Each row of a before or after table is a point. The points were changed in one or more steps. Then noise was added and the rows were shuffled. The steps act on how far a point lies along the listed directions, d1 being the first. Name the steps. A step turns or swaps two directions, mirrors them in a line or flattens them onto one, adds a multiple of one to another, or multiplies one. Angles are multiples of 10 degrees, from the lower direction toward the higher: turns from -170 to 170, lines from 10 to 170 but not 90. Use the fewest steps. Two steps may share a direction if one is a turn and the other turns, adds or multiplies; they go together, in the order done. Otherwise the lowest direction goes first.

Directions:
(1): [-30  23]
(2): [23 30]
Before, 8 rows:
[[-28  -5]
 [ 22  31]
 [-21 -46]
 [-10   8]
 [ 20  23]
 [ 35  20]
 [-31 -26]
 [  2  -4]]
After (8 x 2):
[[ 37   9]
 [ 55   4]
 [-48 -26]
 [  1  -3]
 [-51  -8]
 [-10   7]
 [-40   4]
 [ 44  14]]
Steps: add -0.7 times d2 to d1

Directions:
(1): [ 50   2  -5   3 -35  25]
(2): [  6  11 -19  60  18   0]
(3): [-27  10   6   1   5  59]
Before (10 x 6):
[[ 23  -2 -22  11  -9  34]
 [  4 -12   7 -16  14 -95]
 [ -1 -13  -1 -23  22 -70]
 [ -4 -22  19 -39  13 -31]
 [ 22   1 -13   7  -6   9]
 [ 41  11 -22  -2 -26  29]
 [ 29  -1  -9  -4 -26  19]
 [ 15  -2 -10  11   2  17]
 [  9  -3  -2   8  -2  18]
 [  8   3 -13  19  -3  24]]
After, 10 rows:
[[ 20  -5  -9 -14  -8 -11]
 [  7  14  -6  13   1  75]
 [ 29  -6 -14   3 -13 -28]
 [ 11 -12  -2 -17   0 -16]
 [ 40   0 -21 -10 -13 -39]
 [  4 -11  -2 -21  -4 -26]
 [ 19 -17 -16 -21  -3 -36]
 [  7 -12   0  -7   3 -18]
 [  6   3  -2  39  19  42]
 [ 11  22   5  18 -18  93]]
Steps: mirror d1 and d3 in the line at 150 degrees; multiply d2 by -1

Directions:
(1): [ 25  31 -33   5  10 -30  45 -29  -3]
(2): [ 33 -37  -1  11 -39 -25 -26 -35  -1]
(3): [-48  -3   0  20  30 -34 -20 -31  22]
(4): [  2   9  27 -71   5 -18  -5 -20   1]
(5): [-10 -18 -15  -8   3 -49  -1  42 -41]
(6): [-10  51 -18   2 -21   6 -44 -11 -33]
Before (14 x 9):
[[-53 -28  -7  81  18  22 -11  18  26]
 [ 19 -15   6 -31 -23   0  14  27 -21]
 [ 28 -20 -12  21   3  -5  32 -17  21]
 [-49 -40   0  50   4 -23 -21  -4  13]
 [-19 -20  29 -32 -11  23 -19  52 -38]
 [ -3  -3  -4  -2  11  -7  27 -26  35]
 [  2  -7  40 -26   5  23 -23   1   5]
 [ 28  -3  21 -10 -14  17  -9  46 -11]
 [-18   9 -15  31   7  -3 -26  -8  -9]
 [-42   3  -2  27   9  24  12  64 -10]
 [ 32 -10   8   6 -34  20   6 -19  -6]
 [-24 -36 -13  84   5  27 -34 -16  38]
 [ 28  11  36 -26 -21 -16  26 -25   7]
 [-28  14 -30  60  13 -15 -10  -4 -17]]
After, 14 rows:
[[ 28  -4  11 -11 -29  38  13  -2   7]
 [-17   4   0 -13  12 -23 -26 -13 -10]
 [ 33  -5   6  53 -37  -4  22 -11   2]
 [ 40 -37  -3  12 -50 -18  -4  -9 -29]
 [-60  44  33 -66  42  30  24  55   0]
 [ -9  -9 -22  20   8 -23  23   1  11]
 [ 28   6  28 -15 -12  31  -8  34   0]
 [ -3 -15  15  31   2  31 -18  25  -3]
 [-27  21   7 -37  25 -43 -10 -25 -14]
 [-66 -18  26 -52  36 -48 -19  27 -10]
 [-39 -36  27 -20  -1 -46 -34 -33  14]
 [-26 -59   4 -28   4 -80 -53   5 -20]
 [-18   5  42 -24  -3  76  -9  23   0]
 [ 30 -28 -14  -1  -6 -40  17 -13  -3]]
Steps: multiply d2 by 2; turn d4 and d5 by -140 degrees; multiply d6 by 0.7

Directions:
(1): [ 21 -15   8 -27  38 -35  46  -6  43   9 -16  18]
(2): [ -5 -78  33  20   6  12 -21   9  -1  11  -4  19]
(3): [ 66 -13 -34 -15  20  29 -15 -23 -25  -6   4  13]
(4): [-19  15 -17  19  -4  33  -9 -29  49   5  18  52]
(5): [ -6   7  -5 -56  -2  -1 -30  48   1  33  22  26]
(6): [  5  15  13  25  35  17  12  -7  -7  66  29 -27]
Before:
[[  9 -15 -12  -7   9   4 -29   6 -31  -7   9 -12]
 [-25 -30  10 -37 -18   3 -20  47   0  21  12  35]
 [ -3  -3   1 -13  -7  16 -32  35 -16   5   9 -12]
 [ -6  29 -23 -54  11   7 -21   3  27  29  23  49]
 [-49  55  19  48 -10 -19  27 -21   8  12   2 -26]
 [-17  -7  32  -1  -9  -7 -15  51 -18  33   0 -25]
 [-46  21  25 -14  -8 -25  13  21  12  25   3 -21]
 [-37  18 -12 -25  -5 -38  14  25  51  -4 -16  24]
 [ -2 -38  23  45  -2  33 -16  -9 -30  33   6   2]
 [-22   9   9 -15 -28  14 -54  48 -23  28  26 -21]
 [ 36 -11 -17 -24 -16  35 -16   1 -30 -42  10  23]
 [-64  48   2   5 -93 -28 -37  28 -36 -63 -15 -23]
 [ 16 -19  28 -16  31  -1  24  24 -11  54   7 -24]
 [ -9  57   9  22  36  16  19 -28  38  21  43   6]]
After (14 x 12):
[[-38  37 -22  -8 -31  -9 -25  36 -13 -10  -5 -16]
 [  8  20 -12 -43  10  13   0  31 -11  53  30   9]
 [-49  -7  22  -8 -23  -9 -10  15  19   2  -1   9]
 [ 13 -30  28  23  33  -2  33 -10  -1  54   0  -2]
 [ 27  -9 -21 -67  -3  -1 -50  29 -54   3   7   4]
 [ 21 -18   5 -52  29 -15   0  25  44  35   9  26]
 [ -9  -8  19  -3  12   6  -7  20  41  42   5  34]
 [ 20  -2 -20 -13  36   1  -2 -10  12   7  11  16]
 [ 57  25 -24 -38  24  17  28 -10 -15 -12  16   9]
 [-24  58   2 -39  -2 -83  66   0  69 -22 -25  19]
 [ -9 -34  11  15  -3  51 -27   3  10  31  19  30]
 [-62 -28  51  33 -25 -55  18   5  15 -31 -34  -1]
 [ -8 -53  48   9  -8 -15 -23  27 -32 -49  -6 -13]
 [ 22  -2  -7 -30  28   6   1  15  24  18   6  15]]
Steps: turn d1 and d4 by 170 degrees; swap d2 and d6; add 0.5 times d5 to d3
